Each row is a point. Each copy is the shape, with its points in the same order, turned, moved and blurred by noise. Some copies are also mirrored. Which?

Shape (6 x 2):
[[ 1.0  1.3]
 [ 2.9 -1.9]
 [-0.6 -0.9]
 [-0.2  9.2]
 [ 0.6 -2.7]
 [ 0.2 -3.7]]
Copy 1 (6 x 2):
[[ 0.1  2.4]
 [-4.3  1.1]
 [-0.5 -0.7]
 [ 6.4  6.9]
 [-1.8 -1.1]
 [-3.6 -2.1]]
Copy 1 is: mirrored
Copy 2 (6 x 2):
[[-0.8  2.0]
 [-2.4 -2.0]
 [ 1.3 -0.2]
 [-1.6  9.6]
 [ 0.7 -2.1]
 [ 0.9 -3.3]]
Copy 2 is: mirrored
Copy 3 (6 x 2):
[[ 0.5 -1.3]
 [ 1.9  2.4]
 [-1.2  0.5]
 [ 0.5 -9.1]
 [-0.7  2.8]
 [-1.0  3.7]]
Copy 3 is: mirrored
Copy 4:
[[-0.2 -1.7]
 [ 3.5 -1.0]
 [ 0.4  0.7]
 [-6.6 -6.3]
 [ 2.5  1.2]
 [ 2.9  2.2]]
Copy 4 is: mirrored

Shape:
[[ 3.3  1.7 -0.7]
 [-2.0 -4.3  2.5]
 [ 1.0  8.4 -0.8]
 [-3.2  2.5 -0.2]
 [ 4.2 -0.3 -3.0]
 [ 4.1 -1.4 -0.1]]
Copy 1, 6 rows:
[[ 2.5  0.7  0.2]
 [-1.2 -7.0  0.1]
 [-1.6  6.3  1.8]
 [-3.9 -0.3 -0.1]
 [ 3.7  0.6 -2.3]
 [ 4.3 -1.9 -0.2]]
Copy 1 is: only turned
Copy 2:
[[ 5.0  1.6 -0.6]
 [ 0.0 -5.0  1.8]
 [ 3.7  8.0  2.4]
 [-1.1  2.3  2.1]
 [ 5.0  0.2 -3.9]
 [ 5.4 -1.7 -1.2]]
Copy 2 is: only turned

Shape, 10 rows:
[[ 0.2  0.5  2.9 -3.4]
 [-2.7 -0.8 -1.1  0.2]
 [-0.3 -2.0  2.0 -1.3]
 [-4.3  6.9 -7.3  1.8]
 [ 3.7  0.6 -3.8 -3.6]
 [-4.4  2.5 -2.9  2.7]
 [ 1.6 -3.4  0.3  1.7]
 [-0.1 -1.4 -0.4 -4.1]
 [ 4.2 -2.5 -5.7 -5.0]
 [-1.5  0.1  1.1  2.5]]
Copy 1:
[[-0.2  0.3  4.8 -0.6]
 [-3.2 -0.3 -0.7 -0.1]
 [-0.4 -2.0  2.1  0.1]
 [-7.9  8.2 -3.5  0.5]
 [ 3.0  4.6 -0.3 -0.7]
 [-6.5  2.1 -1.9  1.5]
 [ 1.0 -2.3 -1.0  3.0]
 [ 0.7  0.3  1.4 -2.4]
 [ 5.4  3.5 -2.6 -2.7]
 [-3.5 -1.0  0.6  3.3]]
Copy 1 is: only turned
Copy 2:
[[ 1.0  0.9 -3.1 -2.0]
 [-2.1 -3.2 -0.2  0.1]
 [ 1.9 -1.1 -2.5  0.3]
 [-9.7 -2.0  4.2 -4.4]
 [ 0.7 -3.6  1.1 -7.4]
 [-6.1 -1.6  1.4 -0.2]
 [ 1.7 -3.0  0.3  1.3]
 [ 0.6 -1.4 -3.6 -3.1]
 [ 2.4 -6.4 -0.6 -7.8]
 [-2.1 -0.3  1.2  1.1]]
Copy 2 is: mirrored
Copy 3, 10 rows:
[[ 1.3  2.0  1.1 -3.5]
 [-3.2  0.5 -2.5 -1.3]
 [ 0.3 -0.6  0.2 -1.8]
 [-6.6  8.9 -7.3  0.4]
 [ 4.1  3.8 -5.3 -1.1]
 [-6.3  3.7 -3.4  0.8]
 [ 0.5 -1.7 -1.2  1.9]
 [ 1.3  0.7 -2.4 -3.6]
 [ 5.4  0.9 -7.8 -1.7]
 [-3.3  1.1  0.0  0.9]]
Copy 3 is: only turned

Shape, 12 rows:
[[-2.5  3.8  0.3  0.3 -2.5 -1.9]
 [-1.1 -0.2  7.0 -0.4 -2.3 -2.9]
 [-1.5 -8.6 -3.0 -1.2 -1.8  0.3]
 [-1.8  1.3 -3.7  3.2 -4.3  0.1]
 [ 1.7  3.0 -2.9 -7.4 -2.6 -0.6]
 [-1.4  2.8  0.1  2.2  9.2 -5.7]
 [-1.3  0.3  4.8  0.4 -3.6 -5.1]
 [ 1.0 -2.1 -3.2 -0.8 -4.1  0.9]
 [-1.0  1.8  0.5  2.7 -2.9  2.1]
 [ 1.4  1.7  3.9  1.3  0.5  1.4]
 [ 3.2  4.1 -2.6  3.7  2.6  0.0]
 [-2.4  4.0 -1.0  3.7 -0.6  0.5]]
Copy 1 (12 x 6):
[[-2.0  3.3 -0.2 -3.1 -1.5  5.4]
 [-1.5 -0.3  4.9 -4.8 -5.6  2.2]
 [ 3.6 -5.7 -4.2 -0.9 -2.5 -2.0]
 [ 0.9  0.3 -3.1  1.9 -2.0  5.6]
 [ 4.0  5.0 -4.4 -7.3 -1.6  2.8]
 [-3.6  0.6  4.1 -3.8  8.8  1.9]
 [-1.9 -1.4  3.5 -5.2 -4.4  4.4]
 [ 4.1 -0.2 -4.0 -1.0 -3.3  1.7]
 [-0.1  2.5  0.8  1.1 -3.3  3.5]
 [ 1.2  3.5  4.4 -1.0 -1.5  1.1]
 [ 3.2  3.0  1.9  0.7  4.2  5.2]
 [-2.4  3.6  0.6  1.5  0.3  4.6]]
Copy 1 is: mirrored
Copy 2, 12 rows:
[[-0.1  5.5 -0.2 -1.5  1.0 -1.1]
 [ 5.8  3.4  1.4  1.5 -2.1  2.4]
 [ 0.3 -7.2 -4.7 -0.5 -4.8  0.6]
 [-3.2  1.5  0.1 -1.7 -1.9 -4.2]
 [ 3.9  0.5 -2.8 -7.8  4.3 -2.8]
 [-0.9  2.7 -1.6  7.4  6.9  1.4]
 [ 5.7  4.8 -0.6  2.2 -2.9 -0.4]
 [-0.7 -2.6 -0.1 -4.1 -1.6 -3.9]
 [-1.5  2.1  3.6 -0.8 -2.9 -0.5]
 [ 2.8  1.4  5.1  1.0  1.6  1.9]
 [-2.9  0.8  3.9  1.7  5.3 -2.9]
 [-4.1  3.5  1.9  1.2  1.5 -0.8]]
Copy 2 is: mirrored

Shape (14 x 8):
[[ 0.6  0.3  0.4 -2.2 -2.5  2.6  2.8 -1.3]
 [ 3.9  1.1 -2.5 -0.5  2.4 -0.6  1.8  4.3]
 [-0.5  3.9 -3.4 -4.6  3.1 -4.8  1.4  3.3]
 [-1.8 -0.2  4.0 -0.6 -1.3  3.2 -5.0 -3.8]
 [ 2.0  3.2  3.0  0.3  2.5 -2.5  6.2 -0.5]
 [-1.1  1.5  2.2 -1.1  2.6 -0.5  2.4  7.0]
 [-5.0  2.8 -1.5  1.1 -1.6  4.8 -3.0 -0.6]
 [-1.5  4.0  3.0  0.1 -2.2  6.5 -7.8 -2.7]
 [ 0.6 -1.3 -2.5 -0.9  1.4 -5.6  1.0  5.8]
 [-0.9  1.8  4.5 -0.3 -5.1 -0.7  1.9  0.2]
 [-1.8  3.1  2.0  3.9 -2.6  2.9 -5.9 -3.8]
 [-1.1 -1.6 -1.1 -2.8  5.2 -2.8  2.9  2.7]
 [-0.7 -0.7 -3.9  0.8  3.5 -1.4  0.7  3.6]
 [ 0.2  2.0  2.1 -0.9 -2.9  4.7 -5.5 -2.0]]
Copy 1:
[[ 1.6  1.6  2.0 -0.6 -1.5  5.4  2.1 -3.1]
 [ 3.0  1.1 -1.5 -0.2  0.8  3.3  0.9  4.8]
 [ 1.0  5.5 -3.1 -3.8  2.8  0.9 -2.2  2.8]
 [ 3.1  0.4  4.0 -2.0 -2.7 -2.3  5.5 -5.9]
 [ 1.5  5.1  2.9  4.7  2.4  2.8 -1.2  1.1]
 [-1.0  4.3  2.6 -1.8 -0.9  0.8  1.8  6.0]
 [-0.4  2.5 -2.2 -1.7 -5.0 -0.6  7.0 -4.1]
 [ 5.4  2.3  1.5 -2.7 -3.9 -2.5 10.0 -5.9]
 [ 0.9  0.7 -1.2 -3.0 -1.4  0.9 -4.0  5.0]
 [ 2.3  5.3  4.9  0.3 -5.4  2.4  0.0 -2.1]
 [ 4.4  2.1  0.1  1.3 -5.5 -3.3  6.0 -6.1]
 [-2.3  0.6  0.8 -1.8  2.9  0.9 -1.9  3.0]
 [-1.0 -0.1 -3.7 -1.4 -0.6  0.5  0.1  3.4]
 [ 5.2  1.2  1.8 -3.0 -3.7 -0.3  6.8 -4.8]]
Copy 1 is: mirrored
Copy 2, 14 rows:
[[-1.7  0.3 -0.3  0.3 -3.2 -1.3  2.9  1.3]
 [ 3.3  0.5 -1.7  3.9  3.9 -1.2  2.5  1.7]
 [ 0.7  0.5 -3.2  3.8  5.3 -8.1  1.8  2.2]
 [-6.6  0.7 -1.0  0.2 -3.0  0.1 -4.7  1.7]
 [ 1.2  0.1  5.1  4.9  0.1 -5.5  1.7 -0.8]
 [-1.6 -3.0  1.4  3.6  6.1 -1.8  2.3  3.3]
 [-9.0  3.0 -3.3  1.1  0.9  1.1  0.7  0.3]
 [-8.2  4.7 -2.2 -0.7 -1.2  1.8 -4.2  4.4]
 [ 2.9 -3.5 -2.3  1.1  6.6 -3.7  1.2 -1.1]
 [-3.3 -0.1  3.5 -2.6 -0.3 -2.6  1.0  0.3]
 [-7.5  5.2 -1.0 -0.7 -0.7  1.8 -4.2 -1.2]
 [ 0.9 -4.3 -2.3  6.1  3.1 -5.0  1.1  0.6]
 [ 0.3 -1.5 -4.4  4.5  4.8 -1.1  1.6 -1.4]
 [-5.3  3.2 -2.0 -1.1 -2.4  1.5 -2.8  2.8]]
Copy 2 is: mirrored
Copy 3:
[[ 3.6  3.4 -0.7 -4.1 -2.1 -0.2  2.7  1.5]
 [-5.3  2.2 -0.1 -4.7 -1.1  1.8  4.6  0.1]
 [-6.9  4.3 -3.0 -5.9  2.0 -1.1 -0.5  2.4]
 [ 3.6  4.6  3.7 -1.0 -2.6  0.3 -4.0 -2.3]
 [ 0.0  2.2  3.7 -4.4  3.6 -1.5  4.7  3.3]
 [-5.1  2.2  2.4 -4.7 -2.7  2.0  2.2  6.0]
 [ 1.2  5.8 -2.4  2.8 -2.9  2.2 -2.3  0.8]
 [ 3.2  9.2  3.6  2.7 -4.6  2.0 -3.3 -3.0]
 [-7.6 -1.4 -1.7 -5.8 -2.0 -1.9  2.1  2.3]
 [ 2.5  3.3  2.5 -2.1 -3.8 -4.7  1.3  3.4]
 [ 2.9  5.6  2.3  3.9 -2.7 -0.7 -1.5 -3.3]
 [-4.3 -1.1 -0.7 -6.5  1.3  2.3  0.7  3.0]
 [-5.2 -1.1 -2.7 -2.6 -0.2  3.0  1.4  0.8]
 [ 2.7  7.4  2.5 -0.1 -5.0  0.5 -1.9 -3.1]]
Copy 3 is: mirrored

Shape, 12 rows:
[[-1.5 -0.9  1.6 -3.1 -1.9  2.2 -1.5 -3.6 -0.4]
 [-2.5  5.4 -3.1 -3.0  3.1  1.4 -5.3 -0.5  0.8]
 [ 5.8  1.2 -2.1 -3.2  3.3  0.7 -1.2  1.6 -2.1]
 [-3.4  0.3 11.3 -2.9  0.6 -0.3 -3.8 -5.8  1.3]
 [-2.9  1.7  2.5  0.4 -6.2  0.1 -2.7  1.7 -2.9]
 [ 4.4  1.1 -1.6 -1.6 -2.1  0.6  0.4 -1.0  1.5]
 [-2.9 -0.2  1.1  3.6  3.8  2.6 -5.2 -0.5 -2.5]
 [-2.9  1.1  1.2 -3.3  3.7 -1.3  1.2  1.5  1.2]
 [-1.4  2.8  3.4 -1.3  3.6  1.4 10.8  0.8  1.6]
 [-3.0 -0.1 -1.9 -3.2  1.3  1.9 -1.6  1.5  0.5]
 [-3.3 -0.5 -0.3  7.8 -1.9 -6.4 -3.0 -3.1 -9.0]
 [-0.1  0.1 -3.2  3.0  0.7 -1.6 -5.7  1.2 -0.1]]
Copy 1:
[[ 1.0  3.0 -1.6  0.8 -0.6 -0.9 -2.6  0.0  2.8]
 [-1.3  0.6 -1.0 -4.1 -7.3  1.6  2.5  1.1  0.4]
 [ 0.0 -2.0  0.8 -1.2  0.2  0.9  3.2  6.7 -0.8]
 [ 5.3  8.7 -3.8  1.0 -2.2 -7.6  1.3 -3.6  2.2]
 [-3.4  0.5 -3.6  5.9 -1.3 -0.8 -0.5 -3.0 -0.4]
 [ 0.5 -2.4 -0.7  2.3 -1.5 -1.5 -1.8  5.3  1.6]
 [ 4.0  1.8  0.4  1.2 -2.4  3.5  3.5 -3.5 -2.4]
 [-1.2  0.6  3.5 -1.7 -2.3 -2.9  3.3 -0.3  4.0]
 [ 1.9 -2.3  3.9  2.6 -0.2 -3.7  5.6  1.0 11.9]
 [-2.2  1.4  2.9 -0.7 -3.1  1.1  0.5  0.0  2.3]
 [ 2.1 -5.6 -4.3  1.2  4.1  0.6  1.1 -9.8 -4.4]
 [ 0.5 -3.2  1.9  0.4 -3.8  1.2  0.4 -1.1 -4.6]]
Copy 1 is: mirrored
Copy 2, 12 rows:
[[  2.8  -0.6   2.7  -2.8   0.2  -1.9  -0.3  -3.3   3.9]
 [ -3.4   1.2  -0.5  -6.0   1.2  -3.4  -4.7   0.9   3.5]
 [ -2.5  -2.0   0.5  -7.9  -4.5   0.1   2.9   2.9   0.3]
 [  3.8  -1.7   8.0   2.1   3.9  -7.8  -0.1   2.7   5.2]
 [  2.0   2.4   4.3   0.2  -2.7  -1.4  -5.1  -3.2  -2.6]
 [ -0.8   2.5   1.5  -3.0  -3.0   2.5   3.0   0.5   2.7]
 [ -0.9  -2.3   2.0  -3.5   5.6  -1.5  -3.1   0.6  -2.8]
 [ -3.2  -4.0  -0.8   0.0  -1.0  -2.9  -1.0   1.1   3.0]
 [ -8.0  -5.4   5.2   3.7  -2.2   0.0   5.2  -2.5   3.9]
 [ -0.9  -3.1  -0.6  -2.9  -0.5   0.0  -3.2  -1.2   3.1]
 [  1.4   3.9  -0.8   1.3   2.6  -5.2   1.2  -3.8 -10.8]
 [  0.2   2.8  -2.0  -3.2   1.4   0.7  -2.2   2.3  -2.8]]
Copy 2 is: only turned
Copy 3 (12 x 9):
[[  1.8   2.1   3.9   0.6  -0.7   0.8  -1.7  -3.4   0.4]
 [ -0.3   5.5  -2.1  -4.2  -2.5  -0.8   0.6   0.3  -3.1]
 [  4.7   3.2  -4.0   1.5   1.6  -0.5  -2.0   2.7   2.4]
 [  4.8   0.6  10.0   0.6  -6.7  -4.8  -0.7  -2.6  -2.3]
 [ -0.9   3.4   6.1   4.0   0.2   3.3   1.3   2.4  -3.8]
 [ -0.3   1.5  -1.1   3.4   0.0  -0.1  -0.6   0.9   3.6]
 [  3.1  -0.2   0.2  -1.4  -3.3   2.9  -3.0   1.4  -6.7]
 [  3.2  -0.6   1.7  -3.3   1.1  -1.5   3.0   1.0   0.1]
 [  6.2  -4.9   1.8  -1.3  -1.3   3.1   7.2   0.5   6.4]
 [  1.1   1.9   1.4  -3.3   1.7   0.9  -0.6   0.1  -0.6]
 [  2.8  -1.6   0.7   8.5   1.6   5.2   1.8  -1.2 -12.5]
 [ -2.1   0.3  -1.9   1.5   0.6   0.6  -1.9   2.7  -5.3]]
Copy 3 is: mirrored
Copy 4 (12 x 9):
[[  1.4   0.3   1.6   0.6   3.8   1.3  -4.2   0.0  -0.9]
 [ -4.4   4.7  -4.5  -1.6   1.4  -0.2  -4.3  -0.4   0.9]
 [  0.1   1.5  -4.2  -3.2   6.5   0.1   3.4  -0.7   1.0]
 [ -3.9   1.2   8.1   0.7   4.3   5.0  -4.7   6.6  -0.4]
 [  3.7   4.1  -0.2   1.3  -1.7   3.8  -2.0   2.0  -4.6]
 [  2.5   2.2  -0.2   0.9   4.4  -1.8   1.6  -2.0   0.3]
 [ -3.4  -2.1  -4.8   0.6   0.1   1.6  -2.2   5.2  -2.2]
 [ -1.0   0.6   1.0  -4.5  -0.1   2.1  -0.7   0.6   4.4]
 [  0.1  -2.9   3.1   0.1  -1.2   5.6   3.4  -2.9   9.3]
 [  1.4   1.2  -2.9  -3.0   0.5   0.6  -3.5   0.7   2.0]
 [ -2.1  -3.3   0.8  -0.2  -6.0   0.2   2.1   1.0 -11.8]
 [ -1.1   1.2  -3.8  -1.3  -0.4  -4.5  -0.4   2.6  -3.1]]
Copy 4 is: only turned
